Each row is a point. A path goes straight from each point to the next, and from the last back to the first. The post is the endless flat space through its rows: a point in 2 columns, a line in 3, a plane in 4, and so on, so that a path can go around it. Count how often the path circles the post. Going back the other way cancels.

Post:
[[ 5 -6]]
Path, 26 rows:
[[ 28 -20]
 [ -3  49]
 [ 16  37]
 [ 64 -22]
 [ 12 -52]
 [ 16 -75]
 [-24 -40]
 [-42  36]
 [ 20  24]
 [ 34 -15]
 [  3 -33]
 [ 29 -44]
 [ 24   0]
 [ -5  42]
 [ 21   8]
 [ 33 -66]
 [-33 -28]
 [-53  29]
 [-11  43]
 [-45  26]
 [-13 -53]
 [ 16 -55]
 [-21 -52]
 [-34  28]
 [ 13  15]
 [ 57 -26]]
Times around: 2

Post, 5 rows:
[[ 38  13  49  -8 -25  27]
 [ 17   5   4 -22  -9  33]
 [-36 -32 -54  26 -17 -51]
 [-21 -36  21 -10 -20   9]
 [ 17 -13  28   7  27  33]]
Path:
[[ -26  -18  -15  -52 -109   -3]
 [   8  -35  -21   -5   73   26]
 [   6    2  -14   -1   62    2]
 [  25   33  -64   66   50  -16]
 [  24   -5  -11   66   46   27]
 [  -3  -62   82  -18  -10   50]
 [  23    7   -5  -30  -60  -43]
 [  29   37  -29   -8   22   -2]
 [  26   16   70  -34  -45   56]
 [ -15   -9  -33    3   69   13]
 [ -19   -5  -69  -36  -42  -34]
 [  58   15   41   -2  -33   29]
 [   9   -5  -29  -11  -58    2]
 [ -15  -39  -59  -54    5   -1]
 [  -3   20  -30  -32  -36  -10]
 [  -4   35  -35   53  -28  -40]
 [   1  -15    7   54   -4    9]
 [  -7  -18   25   12   -8   33]
 [ -31  -12   61   -3  -75    5]
 [  30   -5   70   78  -42    4]
 [  34  -14  -12    2    0   27]
 [   0  -59   45    7   74    9]
 [  34   23   45  -19    1   38]
 [ -19  -11   10   23    6   11]
 [ -15  -19   40   36   69   30]
 [  -6  -28   53    0  -37   54]]
Times around: 3

Post (10 x 11):
[[ 64 -12  39 -34  23 -59 -44 -38  20   7  62]
 [ 38   2  -5  71  -1 -42  16   4  60  52  57]
 [ -7  21   3  13  10  14 -11  33  57  52 -24]
 [-10  51 -51  31  27 -16 -21  48  36   8 -22]
 [-21  44 -19 -39  -6  38 -28  34  53 -23  -4]
 [ -4  51 -44 -11 -23  20 -18  19 -10  -4  21]
 [-45  11 -40   4  36  46 -23 -23  28   3 -21]
 [ -8  19 -10  36   0  -9 -29 -22  24 -14 -11]
 [ 23 -49  24   2 -11  19 -34  28  24   1  25]
 [-10 -38  41 -33  13 -11  13  -3  40  34  26]]
Path:
[[  28   24  -17    5   31  -87  -56   17   50   20   10]
 [ -55  -22   57  -35   24  -15  -11   49   65   79  -29]
 [  -8   47  -38   18   77   14  -63  -13   32  -13  -17]
 [  30  -25    4    0  -29  -20   40  -33  -25  -26   64]
 [   3   36  -33  -41   45   29  -73  -31  -19   32  -51]
 [   8   69  -56   28  -92   55  -15  -13   29  -23   79]
 [  12   -9   40   38   37  -42  -57  -24   69  -31   20]
 [ -28   35  -42   46    0   46   36   20   59   15   35]
 [  17  -70   11   16   36   -2  -28   -8   11   -8   -3]
 [  34   26  -10  -11  -27  -73   -6   74    1    9    7]
 [ -16  -64   10   -3  -11  -23   11    4   35   26   74]
 [  -6   62  -18   33  -55   -6    6   48   14  -23   54]
 [ -18  -55   18   15   12   10   45   24   50   27   46]
 [  -4   47   -3  -60   88  -24  -26   32   41   40  -71]
 [  44  -31  -42   41  -35   24  -20   13   12   58   35]
 [ -11   26  -10   10   12  -15  -47   -9   63    2    1]
 [  -7   57  -24  -39  -16   -7  -54   23   49   41   -3]
 [ -33   19 -102   -9  -30   12   -1   65   -7   11  -20]
 [  -8  -47   41   -9   26  -36   13   35   34   33  -23]
 [ -24   32  -12    2   21    7   26    6   48    8   -1]
 [  14   20  -55  -35   17  -13   24  -49   15  -17   50]
 [  33   87  -37  -26    2  -33  -57  -33   59   24    0]
 [  -8   46    8   -3   11  -57  -29   32   39   10  -23]
 [ -19   31    3  -24   45   16  -24   24   34   16   -8]
 [  49   62   11   22   -7  -14   -7   20    1   31  -16]
 [  18   27    0  -55   13  -11  -44    8   45   36  -70]]
Times around: 4
